Each row is a point. To make a cloud, some directions were put in groups of two or more. Within a group, all points are equally far from the middle, so they leave a hole (a ring in 2 directions, a hollow ball in 3). The other directions are filled evenly. Then the cloud was stretched, turned, moved and blurred a little. Count the holes, and give their numbers of directions, smallest first.

Cloud (14 x 2):
[[-17  11]
 [-31  -2]
 [-15 -55]
 [ -5  25]
 [ 42 -72]
 [-16 -29]
 [-40  22]
 [ -1 -81]
 [-14 -85]
 [ 12  -7]
 [ 46 -45]
 [-12 -16]
 [-26 -36]
 [-37 -43]]
Holes: 0

Cloud (22 x 3):
[[-11  57 -39]
 [ -2  14 -73]
 [-26  65  17]
 [ 29   6  42]
 [-24 -28   1]
 [-24  -5 -38]
 [ 16  69 -50]
 [-70  34  13]
 [ 10  65 -53]
 [ 37  25  36]
 [-13 -24  62]
 [-41 -17  -8]
 [ 11  71 -10]
 [-35  60   3]
 [ 11  58  37]
 [-20 -29   4]
 [ 53  17  15]
 [-70  26   7]
 [-35 -29  12]
 [  4  58  42]
 [ -7 -12 -46]
 [  9  44  57]]
Holes: 1 (2)

Cloud (29 x 4):
[[ 84  10 -46   9]
 [ 77  33  12  38]
 [ 51 -51  34 -29]
 [-36  10  75 -13]
 [ 26  43  45 -16]
 [ 19 -41   7   9]
 [ 76  54 -15  21]
 [ 11 -15 -42  46]
 [-31  32  52  -4]
 [-24   0 -49  23]
 [ 28 -46  31 -29]
 [ 11 -19 -27  49]
 [ 41 -50   5  25]
 [ 81  32  27  -6]
 [ 12  23 -54  -9]
 [ 19  38  66 -56]
 [ 45  57   5   1]
 [ 35  41  34 -47]
 [ 87  11 -18 -10]
 [-14  43  27  15]
 [ 85  27  34   5]
 [-19   3 -20 -27]
 [-24  -9 -19  -6]
 [ 27  16  17  45]
 [ 62  64 -28  24]
 [-21  40   6  31]
 [-20 -30  53   2]
 [ 24  28  31 -61]
 [ 26  38  33 -55]]
Holes: 1 (2)

Cloud (48 x 6):
[[ -22  -48  -45  -22    1   15]
 [   8  -29  -40  -24    7    6]
 [  -8  -32   43   30    8  -49]
 [ -18  -71   58  -21   18  -17]
 [   2   30   36   -9   82   18]
 [  26   -8  -19  -19  -14   42]
 [   4  -85  -53   -4   17  -56]
 [   4   -8  -21   86   -7   16]
 [ -15   -1  -32   -6  -10  -72]
 [  63  -10  -12  -35   56    6]
 [  14  -24  -38  -30  -13  -45]
 [  56  -42   26  -19   57  -48]
 [ -63  -22  -41  -15  -40   35]
 [  32   45  -55  -62   48  -82]
 [ -22  -36   20  -33  -13   17]
 [  56  -28  -73  -20   34   10]
 [  20   54    4  -34  -18    9]
 [  50   13    5   23  -52  -53]
 [ -69  -17   -7  -42    7  -51]
 [ -52   23  -39   -4  -27   42]
 [  12   41   14   23   70   -8]
 [ -67   13  -21  -45  -38   39]
 [ -39   -9  -34  -50   -1   35]
 [  22  -54   31   53   14  -36]
 [ -16  -34  -84   -7    6   40]
 [  -9   60   67   44  -34  -57]
 [  10    1   -2  -35  -56   19]
 [  31  -26   56   -6  -36   -2]
 [ -10    5  -36  -78   31   31]
 [ -45   19   -4   -9   62  -25]
 [  32   23   21   31   26  -11]
 [  29    7  -37  -47   39  -14]
 [  15  -18  -25  -21   15  -25]
 [  -7  -76  -22  -74   84  -13]
 [ -40   83  -28  -28  -13   39]
 [   8   27    5   15   29  -54]
 [ -26   -3  -18  -32   29   55]
 [ -19   24  -14   -1   49  -40]
 [  -7  -39   28   40    5   40]
 [  23  -57   10  -24   39   -3]
 [  39  104 -103   -9   49    4]
 [ -11   27  -29   39    5  -32]
 [ -41   57  -14  -31   25   14]
 [  26  -18    6   16  -27   14]
 [  -3  -25  -58  -51   69   52]
 [  35  -71   18   40  -52  -52]
 [  64    1   -6  -37   -9    4]
 [  10  -59  -90  -15   -5   -4]]
Holes: 0

Cloud (88 x 9):
[[  40  -23  -32   33  -44   28   -6  -68   35]
 [  14  -12   87   29   -5   42   35  -19   -1]
 [  -9  -11    0   42   54    6   14   46   37]
 [ -21  -11  -75   61   16   59   21  -44   35]
 [  16  -67   33  -34   52  -38  -36    5   16]
 [ -49    1  -72    6  -42   19  -18   25   58]
 [  62   14  -42   32   17   28   18  -62   57]
 [   8   59  -50    2  -58   55   38  -44  -56]
 [   8   25   81   24  -21  -43  -21   14   -9]
 [   4   -2   -7   21   60   26   49  -51    6]
 [   3   69   37  -16   -7    6   -2   25  -80]
 [  66  -25   42   28   12  -10   51  -15   33]
 [ -25   23  -14   47  -40   78   13   36   28]
 [ -23  -36   -6   16  -14  -35  -67  -54   -2]
 [ -12   -5   59  -16   27  -50  -10  -12  -55]
 [  81    6  -23  -12   47   38  -24    5  -43]
 [  46  -29  -13   39  -55   44   19  -33    0]
 [ -13   28   52   61   32   31   18   26  -68]
 [  46    8   70   35   57   52    2  -68  -26]
 [ -18   25    2  -49  -45    8   33   -2   43]
 [ -26   14   28    7   38  -37  -63    0   20]
 [ -47   -8   64  -48   14  -18  -14    5   -2]
 [ -72   11   30   -6   41  -46  -15  -18  -17]
 [  10   11  -71  -10  -30   21  -33  -37   79]
 [ -63   14   56   26  -23    0    6  -68  -17]
 [  -2   30  -76  -44   -8   28  -12    4  -56]
 [  61   17   81  -20  -42   -7  -27  -11  -26]
 [  49   47  -61   39   39   75  -36  -38  -29]
 [  -9  -34   33   -8  -49   15   18    3   84]
 [  21   57  -41   47  -26   -8   10   19   17]
 [  -4  -33  -34   39   -4  -28    4  -67   29]
 [  48   52    6  -54   11   81  -32   -1  -16]
 [  39   69   57   37    4   52  -19  -36   54]
 [ -19   -2   53   46  -14   63  -27   -5   -2]
 [  -9  -50  -10   36   38   57  -36  -28  -21]
 [   3   -5   54   49   53   57    8    0  -31]
 [   0   62  -20   54   22   25   36   37   -9]
 [ -35  -40   13   25   54  -19   -3   47  -50]
 [ -27   57   48   20    0   51   26   32  -65]
 [  -7   14  -83  -39  -17   39    8   -2  -63]
 [  75   28  -43   -3   35   15   18  -11  -14]
 [ -28  -15   -6   -8   44  -21   31  -60  -29]
 [  30  -17   17   49   13   25   22    0   91]
 [ -54   41  -40  -41   35   52    5   -2   10]
 [  67   65  -32   44   -3   44    6  -27   24]
 [  -8  -60   13  -17    0   49   14   52   39]
 [  71   49   27   29  -29   85   13   49   30]
 [ -45   -2    3   16   11  -18   64  -12  -36]
 [ -20  -13   74  -46   42  -40  -19  -50   11]
 [  47   49  -35   10  -15   20   37  -51  -40]
 [  46   37   49  -25  -21   58  -22  -15  -60]
 [ -49   62   36   -1  -26   -1    1  -33   18]
 [  11  -29  -41  -38   36   15   25   -8   -9]
 [  -5   -1   83  -38   25  -26   25  -58   47]
 [  24  -64   51   -9   20   61    2   17   17]
 [  -8   13  -18  -19   -9  -35   18  -14   74]
 [ -68   -7  -41   35   33  -29   15  -37   30]
 [  12   48  -23   63   21   18  -55   10   -1]
 [  60   65  -24   -5    5   -9    6  -26  -17]
 [ -57    3  -50   14   57   38    0    6   33]
 [  -6  -19  -33   53   21   25   47  -25  -47]
 [ -47   34   64   39   -7   27   29  -31  -44]
 [ -24   25   74  -45   38  -24  -28  -28  -11]
 [ -19   73   13   38   36    8  -18  -53   43]
 [  30    2   39   45   22    1   33    1   75]
 [  20  -26  -57   -9    2   63   -4   23   70]
 [  11   84   33   -4   37   39   38    2  -11]
 [  41   -4   82  -30   -5   12    0  -82  -18]
 [ -31  -30  -45   33   10  -25  -14 -101   25]
 [ -12   67    6  -30   -8  -27  -28    1  -30]
 [  24  -16   84  -16   15   20   40  -29  -27]
 [ -41    8   37   10  -18   56   52  -58    8]
 [ -19    4  -50   60   28   33   35   28   20]
 [  22  -15    1    2   12   58   -8   76   74]
 [ -36   -1   20   -4   60  -14  -42    7   51]
 [  17  -33   82   22   -2   60  -11   -7   47]
 [ -42  -13    8   77   34   49   -3  -51   20]
 [ -13   14   23   -8   92   13  -11    0   49]
 [  62  -18   17   32  -16   14   24  -69   21]
 [ -14    5   37  -28   37  -32    5  -51   94]
 [ -39   19   67  -21   -2  -37   15   -2   19]
 [ -62   64  -55  -41  -24   53   32  -29  -25]
 [  -7   56  -66   69    0   55   -3   -9   29]
 [  -8  -12   77  -11  -40    9  -38   11  -10]
 [ -10  -33   38   44  -33   44  -14  -40  -20]
 [  -2   -9   34   58   21   30   29  -64   31]
 [ -40   -9   61  -47   15   26  -34   -6   22]
 [   4   66   -3  -61    7   39  -28  -11  -29]]
Holes: 2 (3, 4)
